Every row gives one point. The ring and each string are closed loops that go straight from each point to the next, and from the last back to the first. Before rounding, they use only three directions, however many columns there are. How many times does the string pass through the ring? Passing back the other way cancels.
In the rows, zero is written as 100.

Ring, 8 rows:
147 111 137 90

168 118 111 91

164 121 88 96

132 120 81 102

87 117 104 100

70 113 126 97

78 106 149 94

104 105 153 92
String, 25 rows:
88 98 133 109

104 110 129 97

97 115 142 86

76 117 169 75

70 99 169 95

87 92 153 108

112 99 126 109

117 99 126 108

118 115 135 87

119 123 151 73

138 117 166 72

158 104 152 91

157 101 134 101

148 102 124 104

130 110 122 97

131 120 143 79

132 123 158 69

140 105 163 86

128 100 154 97

121 95 125 113

116 105 124 103

101 119 155 77

82 117 174 72

61 104 179 86

67 95 156 104
Times through: 4
String, 17 rows:
126 113 109 99

129 127 104 85

116 133 86 87

90 119 72 109

84 108 92 113

104 110 113 103

104 114 124 94

74 118 152 80

64 110 167 84

83 94 160 103

115 92 134 113

131 96 120 114

129 113 126 92

147 122 135 78

195 125 118 78

195 115 83 103

171 109 71 116
Times through: 3

Ring, 6 rows:
150 116 100 96 73 73 89 117 67

151 127 90 86 94 88 111 113 60

108 107 94 85 108 111 118 96 87

47 65 114 97 101 120 95 82 132

39 50 126 108 82 107 72 85 143

91 73 119 108 64 82 65 103 113
String:
87 92 111 96 100 98 94 100 102

114 101 97 90 91 101 105 99 89

174 132 76 80 84 95 124 108 51

185 140 86 87 78 71 105 124 41

171 139 100 94 82 58 90 132 45

193 149 80 83 85 74 115 124 33

168 138 76 76 99 99 131 108 49

109 118 92 81 123 113 127 99 79

77 95 107 91 116 110 107 95 103
Times through: 1
String, 33 rows:
84 78 96 89 92 124 111 81 113

89 82 103 94 87 110 99 90 109

70 77 115 100 93 103 87 94 117

29 57 129 106 100 108 76 88 142

5 38 135 110 96 116 69 79 161

23 50 135 111 93 103 65 89 148

53 66 126 107 89 97 72 95 129

76 71 114 102 80 101 82 93 119

67 56 116 105 66 104 74 87 132

53 43 127 114 56 96 56 88 144

52 49 136 118 61 82 46 98 140

66 66 132 114 72 78 54 105 124

79 64 134 119 55 66 42 110 121

113 79 116 109 51 72 61 109 102

137 92 96 97 56 88 88 102 88

119 94 101 96 73 92 91 102 92

104 92 109 99 83 89 86 104 97

117 98 105 97 79 87 88 106 89

149 110 93 92 71 85 97 109 72

185 130 83 87 67 77 105 117 48

193 148 88 88 80 61 101 131 33

157 135 99 92 93 68 97 126 52

125 117 106 95 97 80 94 116 74

154 137 93 86 103 80 110 120 52

114 114 107 94 103 86 97 112 79

114 106 101 91 96 95 102 104 85

101 106 108 94 106 93 98 107 88

97 105 107 92 109 97 102 104 90

97 97 105 93 100 101 101 100 96

76 95 113 95 114 102 98 100 102

70 92 107 91 118 114 108 92 107

73 86 113 97 103 103 93 96 110

97 88 104 94 88 103 97 95 102
Times through: 1

Ring, 7 rows:
86 123 46 139 74 92 115 94 93 113 86 94 125 95

74 142 78 109 86 98 92 125 119 101 69 74 106 103

74 137 102 88 94 117 75 143 124 93 71 76 83 99

85 108 114 87 101 143 75 142 104 94 91 94 65 88

85 68 129 125 134 142 121 124 68 128 116 84 83 91

85 65 108 152 131 123 145 104 56 142 120 82 109 94

90 97 58 153 91 101 133 88 71 127 103 96 125 93
String (24 x 14):
72 60 148 148 164 126 151 123 61 153 117 53 104 104

77 32 149 173 178 128 179 107 34 172 136 56 114 102

93 57 93 162 123 124 151 91 45 145 127 94 113 89

97 76 71 150 98 120 132 90 58 128 117 107 110 85

90 97 78 130 94 119 113 106 80 116 102 99 102 89

79 80 111 143 130 117 137 112 71 137 108 72 109 99

76 51 134 166 162 120 168 107 48 162 125 58 117 103

81 33 138 172 168 129 175 103 34 167 137 66 113 98

95 58 102 144 120 138 134 102 51 133 127 102 95 84

93 85 93 124 102 133 110 112 74 115 109 103 89 85

85 100 96 119 104 123 106 119 88 114 97 89 94 92

72 80 145 124 149 130 124 136 81 134 104 58 90 102

82 77 151 97 137 156 96 147 85 114 108 81 60 90

95 100 116 69 91 165 56 146 102 81 98 117 42 77

99 118 85 69 65 154 47 136 110 70 89 129 50 74

90 114 88 94 83 134 76 128 102 91 90 106 75 85

80 104 103 116 109 121 105 125 93 114 93 81 93 96

74 101 141 93 128 140 89 150 103 108 91 70 69 97

82 103 134 79 113 152 72 152 105 95 92 89 55 89

97 105 100 76 82 157 59 138 101 81 96 121 51 76

103 102 82 86 72 153 65 124 93 83 101 132 59 73

88 95 100 113 104 132 100 122 86 110 101 95 84 89

91 89 97 117 103 134 104 118 80 112 105 100 85 87

82 82 116 129 126 128 122 120 76 127 107 79 95 95
Times through: 4
String (33 x 14):
92 92 88 121 97 130 106 112 79 112 105 103 90 86

87 93 94 125 105 125 112 114 80 117 103 93 95 91

94 82 85 133 101 129 118 104 68 120 112 105 97 85

91 43 109 168 140 129 162 93 36 154 135 88 112 90

80 46 124 175 158 118 174 98 40 165 130 64 122 100

77 58 118 171 151 111 168 101 50 160 121 61 125 103

79 86 104 144 125 112 135 110 74 135 105 72 112 100

87 102 77 130 94 114 113 106 83 116 98 94 105 92

100 110 32 137 59 107 108 85 80 106 99 123 114 82

104 116 5 150 44 93 116 68 76 107 98 129 130 82

90 116 26 161 69 81 134 74 78 123 94 99 143 95

77 113 67 154 100 85 137 96 86 131 89 70 136 105

73 103 108 132 123 108 124 121 90 128 93 63 109 104

82 111 86 123 99 112 108 116 94 114 91 84 103 96

69 121 93 132 111 94 120 119 101 124 81 59 119 108

64 116 113 130 127 98 124 128 101 129 82 47 115 112

74 110 105 123 115 110 113 125 97 120 88 67 104 103

84 121 77 113 85 113 94 117 102 103 85 93 98 93

85 152 54 93 56 106 67 122 125 81 67 101 94 92

73 156 83 86 77 106 67 139 135 85 60 77 90 101

62 151 118 81 105 109 72 157 140 93 58 53 85 109

65 121 130 101 126 116 97 147 114 112 77 52 89 108

76 113 108 109 110 120 99 132 102 110 87 74 91 99

86 123 84 95 81 126 77 128 108 92 84 99 81 89

95 137 71 69 54 139 44 134 122 66 77 123 60 79

97 135 84 52 55 154 29 146 126 57 78 129 42 75

84 110 127 72 103 153 62 153 111 87 88 95 51 87

73 91 147 105 140 137 104 146 94 119 97 63 76 100

76 96 119 120 125 123 114 129 89 122 96 70 94 100

91 99 95 106 95 136 91 123 90 102 99 103 79 86

96 92 93 104 91 144 88 121 84 100 105 114 73 80

91 63 132 115 130 154 111 128 67 121 120 96 70 85

97 67 108 120 113 149 110 116 64 117 120 109 77 81
Times through: 4
